Each row is a point. The points of each table are mixes of a few directions, plus a little noise. How many directions does each table use, and how many do they share? Where both have some left over, give the other angles between the two spaces (their principal angles), to ten degrees, smallest first.

First, 4 rows:
[[-21.6 -37.3]
 [ 10.0  17.3]
 [  3.6   6.8]
 [  7.8  13.3]]
Second, 6 rows:
[[  5.5   2.0]
 [-34.2 -12.5]
 [-21.7  -7.9]
 [ 33.7  12.3]
 [ -6.1  -2.2]
 [ 22.7   8.3]]
Directions: first 1, second 1, shared 0; angles 40

First, 6 rows:
[[  3.2 -22.0  10.2  -7.3   3.9  -6.5]
 [  6.0  -8.1   0.4  23.4 -20.2 -20.7]
 [ -4.0 -11.4   9.8 -33.6  19.9  10.0]
 [-16.9  61.6 -20.7 -16.4  -2.1  19.9]
 [  0.5 -10.3   4.8  -7.5   5.1   0.1]
 [ 11.3 -10.2  -4.5  41.0  -6.9  -3.0]]
Second:
[[  9.4  -6.8  16.3  -6.5 -31.2   1.9]
 [ -4.4   7.3  -7.0   4.9  27.0  17.4]
 [-15.5 -18.8  14.8 -18.9 -21.5 -65.9]
 [ 14.7   5.3 -11.1   8.3 -14.8  14.7]
 [ -9.6   5.7 -18.0   9.2  28.4  -9.2]
 [ 11.3  -5.6  22.8   8.2 -25.8  18.9]
 [  6.3   9.3  -9.4 -17.5   6.1  25.5]
 [-12.0   3.6  -8.3  12.3  31.9  -3.7]]
Directions: first 3, second 4, shared 2; angles 60

First, 11 rows:
[[ 20.2 -20.2 -16.8   3.6  -5.2  25.2  14.3  -9.4 -18.4  17.1  -2.1]
 [ 22.6 -12.6  21.5  -1.6   7.4  -4.9  15.9  10.3 -16.0   3.0   8.6]
 [-27.2  14.6  -9.4   6.0   1.5 -12.0 -14.5  -8.6  15.1  -8.6 -16.6]
 [ 35.6 -19.0  43.1   6.0 -22.5  -0.5   6.8   6.1 -23.4  -0.7  -4.2]
 [-12.7  20.2  -4.9 -11.2 -32.8  11.7 -29.1   1.7  27.2  -9.8  15.3]
 [ 17.4   9.2  25.5 -35.6  42.5 -19.1  21.8  48.9   8.9  -4.4  70.5]
 [-10.6   8.9  -9.3   1.1 -22.3   9.9 -17.7  -8.7  12.2  -3.2  -5.9]
 [-23.3  -2.4  -4.8  24.3  24.7 -25.4   4.9 -19.4  -9.4  -2.7 -47.3]
 [ -9.9  -0.2   2.4  11.6   4.2 -11.3  -2.0  -9.2  -3.1  -3.1 -22.9]
 [  1.3  -6.1  -8.7   4.0   5.6   3.6   6.2  -5.2  -6.4   5.1  -6.2]
 [-13.5   7.0 -39.8  -7.7  -3.4  22.2  -6.2  -7.6  13.9   7.8  10.6]]
Second, 9 rows:
[[ 45.8 -10.8  45.1 -37.6 -20.0  -0.7  14.3  31.0   2.8  12.1  57.2]
 [ -5.7   5.4  -9.4  -1.9  52.7 -12.5  12.8  -3.7   4.1  -1.0  -0.9]
 [-16.6  14.1 -11.2  12.8  19.6  -2.7 -14.4 -22.4  10.8 -12.0 -28.1]
 [  0.6   8.7  -0.2  -4.6  16.9  -2.6  -7.9 -21.9  17.4  -1.2 -12.7]
 [-16.7  16.4 -18.0   7.7 -21.5  19.6 -24.2   5.4   7.7 -16.5   5.6]
 [  3.8   2.4  21.6   6.5 -12.0  -4.4  -5.9  17.5  -8.3 -14.2   6.3]
 [ -0.5 -35.0 -23.8   2.4 -22.8   2.7  32.9   3.2 -29.1  36.5  -5.0]
 [-14.2   2.3 -15.4  11.8  14.1  -3.9  -3.3 -22.6   2.2  -0.1 -30.3]
 [  4.4  -3.2  11.6   2.1 -27.1   4.4  -4.4  13.6  -7.6  -3.8   8.2]]
Directions: first 4, second 5, shared 3; angles 40

First:
[[ -9.4   5.4 -17.8   9.7  -4.2   4.4  14.4 -13.0  10.2 -16.0 -16.7  11.2
    9.6  -1.8 -11.7  -5.5   3.2   7.3]
 [-17.0   0.7 -13.6  17.1  -5.1   0.9   8.0 -16.5   9.5 -16.9 -19.2   6.2
    3.9   0.3 -12.3  -8.0   0.7   4.3]
 [ 20.2   5.3  13.3 -26.2  28.7 -34.5 -10.3  36.5  -1.7  25.2  61.5 -43.7
  -80.8 -23.1  42.7  41.2  41.6  -4.6]
 [ -9.2 -20.5  15.3   4.0 -24.5  14.2  -7.4  -0.5  -7.0  -9.8 -20.0 -10.5
    7.5  17.9   2.2 -10.8 -22.7  -2.4]
 [  7.0   9.0   0.2  -1.3 -16.5  18.4   0.8 -14.5 -25.3   0.8 -23.1  -6.2
   11.3  -5.1   2.1   4.6  -3.4   2.7]
 [  1.0  -9.3  -0.2  -4.3  -3.2   9.1   5.2   7.1  14.3  -4.8  -2.2  22.8
   33.6  15.8 -12.2 -16.6 -19.1   0.2]
 [  1.4 -29.4   7.1 -21.7 -32.5  18.3  17.2  30.3  17.1 -26.7  -4.7 -20.9
  -12.3  20.4  21.7   1.9 -11.1   8.7]
 [-29.9   9.6 -11.7  39.7  24.8 -26.4 -12.7 -31.0   9.0   1.2  -4.3  14.6
   -5.7  -8.5 -25.8 -12.5   8.8  -6.2]
 [  7.7  14.1  -9.8  -0.4  -8.2  17.1   8.3 -15.8 -13.7  -0.8 -20.5  12.5
   27.0  -5.2  -8.7  -1.5  -3.3   5.0]
 [ 19.8  20.7   8.7  -8.7  20.6 -12.8 -15.9   0.5 -26.8  31.4  23.7 -13.4
  -21.3 -21.8  13.3  21.3  19.2  -6.8]
 [  8.6  -5.5   8.2  -8.0  20.2  -8.8  -8.0  16.7  14.5  16.2  25.9  27.1
   27.0  11.6 -11.1 -13.8 -14.1  -7.9]]
Second:
[[ -5.0  -1.6  12.1  -4.2  -0.6  -7.3  -1.6   4.8   4.3  10.6  11.3 -10.5
  -13.1   1.1   2.1   3.3   1.3  -8.8]
 [  8.2  41.8 -10.9 -16.0  27.8 -22.9  22.1  -3.2  11.2  31.9  36.9   0.0
  -23.7 -33.8  -4.4  25.2  39.3  -9.1]
 [ 29.0  57.4 -59.6  -3.6  33.9   0.7  32.6 -23.2  -2.6  -2.0  -1.8  41.4
   23.4 -43.7 -14.0  18.0  43.5  23.4]
 [  6.3   0.7 -14.7   5.4  -0.7   9.6   1.3  -6.3  -5.6 -14.7 -15.9  14.1
   17.8   0.3  -2.5  -5.4  -2.6  11.8]
 [  6.1   0.0 -15.7   6.5  -0.9  10.4   0.8  -6.2  -5.9 -15.4 -16.8  13.7
   18.5   1.0  -2.5  -5.3  -3.6  12.2]
 [ -2.9 -16.3   2.9   6.9 -10.7   9.6  -8.6   1.0  -5.1 -14.0 -15.8   1.4
   10.5  13.0   1.5 -10.3 -15.3   4.6]
 [-13.6 -33.5  26.2   5.7 -20.3   5.2 -18.6  10.3  -2.1  -6.7  -8.5 -16.5
   -3.8  25.0   6.8 -12.9 -27.0  -7.0]
 [-23.6 -22.8  54.0 -10.8 -11.1 -21.3 -14.8  21.5  12.8  31.4  34.7 -44.5
  -46.0  16.0  10.6   3.6 -10.5 -33.1]
 [-15.2 -18.4  34.9  -5.2  -9.8 -10.8 -10.9  14.1   7.4  17.0  18.4 -28.2
  -26.6  13.3   7.0  -0.1 -10.7 -20.0]
 [  2.7  -5.7  -7.7   6.2  -4.3   9.2  -2.3  -3.4  -4.8 -13.8 -15.4   9.0
   14.7   4.8  -1.0  -6.4  -6.8   8.8]
 [  8.7  -1.2 -22.2   9.6  -2.5  16.8   0.6  -8.9  -9.3 -23.9 -26.7  20.6
   28.5   2.1  -4.4  -8.6  -6.7  18.1]]
Directions: first 5, second 2, shared 1; angles 30

First:
[[ -9.8  -8.0 -20.5  -2.9 -48.3 -34.9  25.8 -17.0 -38.9  11.5  56.9  10.7
   23.1 -18.4 -29.5 -23.2  -3.2 -35.0  39.2  -7.1  80.5  -0.9  -0.9  -7.7
   35.8  -4.8   7.9 -10.2  45.0 -13.7  34.8 -38.2]
 [ -1.7   6.2  10.3 -12.4   1.8   8.9   5.5   2.3   8.2 -13.0  -6.6   1.1
    7.8  -2.6  17.5   4.8 -16.5  19.9   2.6 -27.8 -16.7   7.1 -14.7 -11.0
  -25.3  -4.6   9.1 -22.4 -14.1  -1.9 -11.4   6.0]
 [ -5.2  -3.1  -7.2  -1.4  -2.7  -4.0   3.4  -1.3  -5.3 -10.9  11.1  11.1
   -3.0 -10.5  -8.3 -14.6  -9.2   2.4   6.2  -9.0  13.1   2.9  -6.1  -0.4
   -5.3  -1.7   6.9 -12.5  13.0  -3.5   0.1  -1.6]
 [-21.7   9.1   1.6   0.1  -0.3  30.5  13.2  17.6  15.2  26.0 -36.0   2.2
   -6.2   2.7  10.4   7.5   6.0   8.2 -14.0  -9.0 -29.8  -0.1 -11.6 -20.6
  -13.3   0.5  19.8   1.7  -5.0 -11.8   6.1  18.9]
 [ -2.1  -5.9   6.8  19.7  56.0  15.1 -50.0 -63.1  -3.1  -2.6 -12.9 -18.2
   14.6   4.8 -21.4  21.7  20.5  -3.9 -29.8  51.8   7.3   2.8  13.3  25.1
  -25.4 -17.1 -39.7  13.4   9.2   4.1  -8.0  40.7]
 [ 11.2   3.1   2.1   7.4  12.0   9.2  -5.1  32.1  20.7   4.4 -27.4  -1.7
  -29.8  14.4  11.5   2.9  11.0   6.0 -19.3  14.9 -41.0  -6.1  10.8   8.4
    9.7  14.5  -1.1  25.0 -21.5   9.2  -8.9   4.2]
 [ 12.6   5.4  11.1 -10.7 -12.4  -3.2  11.3  18.6   8.7   1.2  -6.6  -6.6
    3.5  12.2  24.4  12.0  -4.6   6.1   6.8 -15.8 -21.6   0.0  -0.2  -6.9
    6.0   6.2   2.0   0.4 -27.1   5.8  -5.8 -11.4]
 [ 14.9  -4.9  -4.6   9.9  17.1  -3.7 -12.5  23.3  12.9 -16.7  -8.4   5.1
  -33.9   3.3  -3.1 -13.3   3.4   6.5 -14.6  17.2 -21.8  -4.9  13.1  19.4
    8.6  12.8  -4.2  17.1  -7.2  12.1 -15.4   3.0]
 [  6.7  -1.8   4.5   3.3  26.9   6.4 -18.3  -2.8  10.8 -19.1 -10.7   0.1
  -11.3   0.9   2.5   0.7  -4.3  14.4 -12.5   3.9 -19.4   1.9   1.5  11.3
  -17.7   0.9  -7.1  -3.2  -8.5   7.3 -19.5  15.2]
 [ -3.1   0.7  -3.5 -12.6 -48.7 -24.3  29.6  -9.8 -27.2  18.4  38.0  -2.2
   35.0  -4.2  -4.6   0.6  -3.9 -26.1  36.3 -18.7  51.8   0.3  -4.1 -16.7
   27.4  -5.8   6.6 -11.0  15.9  -9.0  28.0 -35.4]]
Second:
[[  4.2   1.9  11.3   0.8  44.7  20.2 -25.6  -4.6  22.0 -31.6 -25.9   1.1
  -13.3   0.0  11.7   4.8 -11.2  33.1 -23.1  -3.6 -42.3   6.0  -6.6  10.1
  -43.1  -3.3  -5.3 -11.6 -19.5   8.1 -32.8  31.7]
 [-10.7   5.3   3.8  -7.4  -5.7  12.2  12.4   9.2   5.7   4.1 -10.6   4.2
    3.4  -3.5  10.7   2.0  -8.3  10.8   1.8 -22.3 -12.8   3.1 -13.0 -15.3
  -14.6  -2.0  14.8 -13.5  -4.9  -7.2  -0.2   4.0]
 [ -3.1  -8.2 -19.9   0.0 -18.8 -20.3  15.7  20.5 -10.4 -17.6  28.7  24.7
  -20.3 -19.4 -17.8 -39.1 -13.2  -3.5  16.0 -13.9  25.7  -1.4  -3.9   1.4
   13.7   7.7  18.0 -10.5  26.2  -4.2   4.8 -19.8]
 [  4.8  -4.2 -11.7   2.5 -45.5 -29.6  19.5  -1.3 -26.0  33.1  33.3  -7.3
   16.0   5.5 -15.0  -0.9  18.4 -42.2  24.5  17.2  49.6  -8.4  16.5  -1.4
   56.5   4.0  -5.6  22.1  18.5  -2.0  35.2 -37.4]
 [-32.4   8.1  -1.2  -3.8  -3.7  29.0  16.8   3.5   5.4  23.9 -24.6   7.2
    5.7  -8.6   2.3   2.9  -1.1   8.5  -5.6 -20.4 -10.6   4.3 -21.4 -25.5
  -24.4  -7.9  23.7 -14.5   9.1 -20.3  11.2  18.8]
 [ -8.7  17.8  24.6 -12.9 -22.6  23.3  18.4 -10.3   4.6  53.0 -29.2 -31.7
   45.7  24.5  33.8  54.2  16.5  -8.4   2.7  -9.8 -18.4   2.0  -6.3 -31.1
    0.3 -10.5  -2.2   6.0 -30.9  -8.6  20.0   2.1]
 [ -3.3   0.3  -7.2  -4.9 -32.2 -12.4  22.1  11.9 -11.5  13.8  16.3   4.2
    6.1  -3.3  -2.6  -7.5  -0.6 -14.1  17.9 -11.5  21.1  -2.2  -1.9 -11.0
   22.1   2.7  12.0  -1.3  10.0  -6.3  17.5 -22.0]
 [ -0.9  -0.7   6.8  10.5  42.8  20.1 -30.5 -19.9  11.8  -9.6 -24.1  -6.6
   -7.4   3.3  -3.1  10.9   6.3  13.5 -26.7  21.9 -22.5   2.0   3.4  14.0
  -27.3  -5.9 -15.5   5.1  -5.9   4.7 -16.9  32.2]
 [ 25.8  -8.0   0.0   4.0  12.7 -21.3 -18.2  -0.4  -0.5 -31.0  18.0  -0.2
  -13.3   2.4  -3.1  -8.9  -4.8   1.9   0.3  13.1   2.5  -2.1  15.1  23.9
    9.6   7.1 -17.1   6.6  -6.4  17.3 -17.3  -9.6]
 [ 24.3 -12.9  -6.4  12.9  27.1 -21.8 -30.1  -7.3  -1.2 -38.2  19.0   4.1
  -22.8  -1.5 -16.8 -18.1  -1.6   0.9  -8.0  28.2   7.2  -3.4  18.4  35.1
    7.7   6.5 -22.2  11.0   4.2  18.8 -19.8  -1.5]]
Directions: first 5, second 4, shared 4
